Rows are points. Each copy is the shape, with its points in the same order, turned, moved and blurred by noise. Say if it was mirrored as well.
In the rows, 128 means zero.

Shape (6 x 3):
[[152 179 142]
 [105 123 145]
 [147 108 149]
 [ 76 144 146]
 [ 68 111 137]
 [141 157  56]]
Copy 1, 6 rows:
[[150 184 147]
 [103 132 148]
 [141 116 143]
 [ 73 147 153]
 [ 62 124 140]
 [135 175  56]]
Copy 1 is: only turned
Copy 2:
[[130 172 174]
 [ 89 122 149]
 [132 104 172]
 [ 64 137 138]
 [ 67 107 127]
 [165 162  97]]
Copy 2 is: only turned
Copy 3:
[[158 173 142]
 [125 110 150]
 [164 103 134]
 [ 97 122 169]
 [ 89  90 157]
 [111 162  66]]
Copy 3 is: only turned
Copy 4 (6 x 3):
[[174 167 126]
 [120 126 154]
 [158 105 144]
 [ 96 159 157]
 [ 82 131 152]
 [131 151  53]]
Copy 4 is: only turned

Shape (7 x 4):
[[ 51 152 139 153]
 [103 161 142 165]
 [ 85 127 116 158]
 [169 176  87  86]
 [175 153 132 140]
 [170 178 119 139]
 [132 151 129  88]]
Copy 1, 7 rows:
[[155 106 190  91]
 [168 122 160 126]
 [149  86 149 119]
 [135 185  77 110]
 [149 151 107 166]
 [163 172 109 152]
 [113 156 111 117]]
Copy 1 is: mirrored
Copy 2, 7 rows:
[[ 35 146 144 140]
 [ 85 145 143 167]
 [ 72 129 113 137]
 [170 197 116 114]
 [154 143 128 159]
 [154 168 129 164]
 [135 160 146 104]]
Copy 2 is: only turned
Copy 3, 7 rows:
[[ 61 134 182 143]
 [108 137 175 170]
 [ 84 107 150 155]
 [149 184  76 162]
 [169 143 131 174]
 [158 164 128 188]
 [137 164 115 123]]
Copy 3 is: only turned
Copy 4, 7 rows:
[[ 64 141 158 100]
 [111 144 158 127]
 [108 128 144  86]
 [153 159  51 150]
 [168 130 119 156]
 [162 158 114 158]
 [113 121  78 147]]
Copy 4 is: mirrored

Shape (11 x 8):
[[130 107 130 153 186  99 135 144]
 [ 96  96  97  96 110 110 122 146]
 [128 184 129 128 147  82 163 130]
 [117  80  92 103 150  96 144  77]
 [170 110 101 125 116 141 121  79]
 [ 96 119 161 186 161 203 184 121]
 [140  99 144  94 173 135 154 146]
 [117 211  95  92 125 109 121 135]
 [104  90 154  91 155 107 139 118]
 [177 135 114 201 122  88 157 140]
 [139  94 109  91 139 202 164 144]]
Copy 1:
[[142 105 134 142 133  71 170 109]
 [ 91  87 111  98 134 131 125 120]
 [119 190 107 105 134  94 158 122]
 [119  94 116 110 160 136 150  46]
 [140 124 120 151 120 179 132  78]
 [128 118 158 123  32 129 235  99]
 [160 108 158  90 127 121 163 116]
 [117 187  84  85 107 102  99 122]
 [118  99 173  89 144 114 143  96]
 [129 152  97 193 134 118 193 137]
 [168  89 127  80  79 175 166 118]]
Copy 1 is: mirrored
Copy 2:
[[166 110 109 116 164 100 106  97]
 [ 94  90 113 111 110  83 110 149]
 [166 157  95  80 101 111 131  99]
 [103 104 126 128 140  56 147 101]
 [121 105 154 165 115 110 182 125]
 [105 105 115  73 203 196 159  80]
 [147 108 138  80 164 104 136 140]
 [123 186  84 117  73 122 120 152]
 [118 110 159  80 149  80 115 114]
 [192  83  89 126 101 133 158  68]
 [110  84 124  96 174 133 184 179]]
Copy 2 is: mirrored
Copy 3 (11 x 8):
[[130 126 123 161 195 111 115 139]
 [ 97  86 115 112 122  91 108 158]
 [141 178 131 138 138  76 151 139]
 [ 74 101 111 115 155  91 130  83]
 [130  92 122 107 117 149 138  82]
 [ 82 134 136 152 175 207 174 183]
 [119 100 143  98 192 108 139 157]
 [135 192 112  78 108  83 130 144]
 [ 86 102 166 113 171 100 122 142]
 [174 126 118 198 128 120 167 127]
 [119  77 115  67 160 153 165 162]]
Copy 3 is: only turned

Shape:
[[111 103  89  82 164 151 113 146 151  93  74]
 [108  94 193 104 151 125  79 132 150 149  94]
 [101 127 108 164  80 121 140 137 109 128 111]
 [ 95  72 112  80 143 165 102  78 140  85 110]
 [158 127 128 125  76 123 114 141 134 151 158]
 [207 135 127 152  82 118  81 134 116 139 150]
 [118 124 156  99  53 147 157 153  88  83 109]
 [107 106 136  98 158 179 143 107 182 127  91]
 [189 158 100 182  81 116  71 139 136 191 123]
 [132  58 146  94 142 109 135 122 151 147 105]
 [187 124 101 161  94 160 113 130  77 161 122]
 [147  73 132 160  64 174 133 173  99  85 172]
 [118 123 108 126  86 157 132 164  85 150 169]
 [146 150 174 140 152  85 122 128 128 138 129]]
Copy 1:
[[108  93 135  55 160 161 135 150 117 102  98]
 [118  88 189 126 134 101  92 154  68 125  96]
 [ 74 118  90 146  85 134 161 157  93 119 114]
 [102  77 145  86 165 162 132  89  74 102 131]
 [144 128 104 138  66 118 104 139  96 118 156]
 [166 118  67 159  84  96 103 133  88 104 140]
 [ 95 145 140 106  58 155 171 141  66  50 129]
 [112  77 178 109 145 183 139 115 126 116 103]
 [149 110  50 187  76 107  80 150 117 143  95]
 [139  58 171  99 120 100 145 145  93 135 129]
 [179 117  52 162 102 145 153 146  64 125 111]
 [122  90  92 143  86 167 145 185  58  57 196]
 [131 145  96 117  81 157 139 159  62 143 164]
 [133 141 151 161 125  74 136 144 120 118 122]]
Copy 1 is: only turned
Copy 2:
[[152 101  91 104 138 183 111 120 129  94  83]
 [114  54 159 125 151 143  89 152 104 156 109]
 [104 164 149 148 100 131 157 129 153 133 114]
 [130  88 110 125 132 179 101  75 101  90 147]
 [168 136 171 133 114 128 147 156 153 156 162]
 [201 152 178 174 109 111 115 170 145 152 151]
 [114 122 174 133  78 157 182 169 121  72 137]
 [122  71  68 103 120 150 120 124 110 134 132]
 [195 175 162 162  95 105 111 161 155 214 116]
 [143  51 139 120 151 116 136 110 140 128 117]
 [190 165 141 191 105 119 162 145 110 155 121]
 [139 128 153 213 114 174 180 163 168 100 174]
 [142 163 159 148 138 167 194 151 131 146 150]
 [127 124 153 123 159  77 103 180 126 136 126]]
Copy 2 is: mirrored
Copy 3:
[[119 127 131  85 159 155 112 136 141 125  37]
 [ 82 141 177  97 157  86  88 138 160 176 100]
 [104 141  92 153  84 105 106 116  96 105 122]
 [ 94 117 128  85 167 164  79  66 151 136  60]
 [153 149 103 125  81  99  94 118 151 147 151]
 [195 151 126 158  94  79  89 113 149 121 137]
 [124 137 159  89  56 122  98  96  73 111  99]
 [ 89 133 138 102 152 172 136 104 149 167  84]
 [180 187  89 204  96  86 101 135 159 150 126]
 [ 92  95 135  90 127  88 128 110 172 164  99]
 [183 116 111 187 103 107  90 119  97 147 128]
 [142  92 155 138  55 153  54 116 113  90 157]
 [130 115  88 120  88 123  69 138  97 141 155]
 [129 153 144 121 145  69 138 143 132 122 152]]
Copy 3 is: only turned
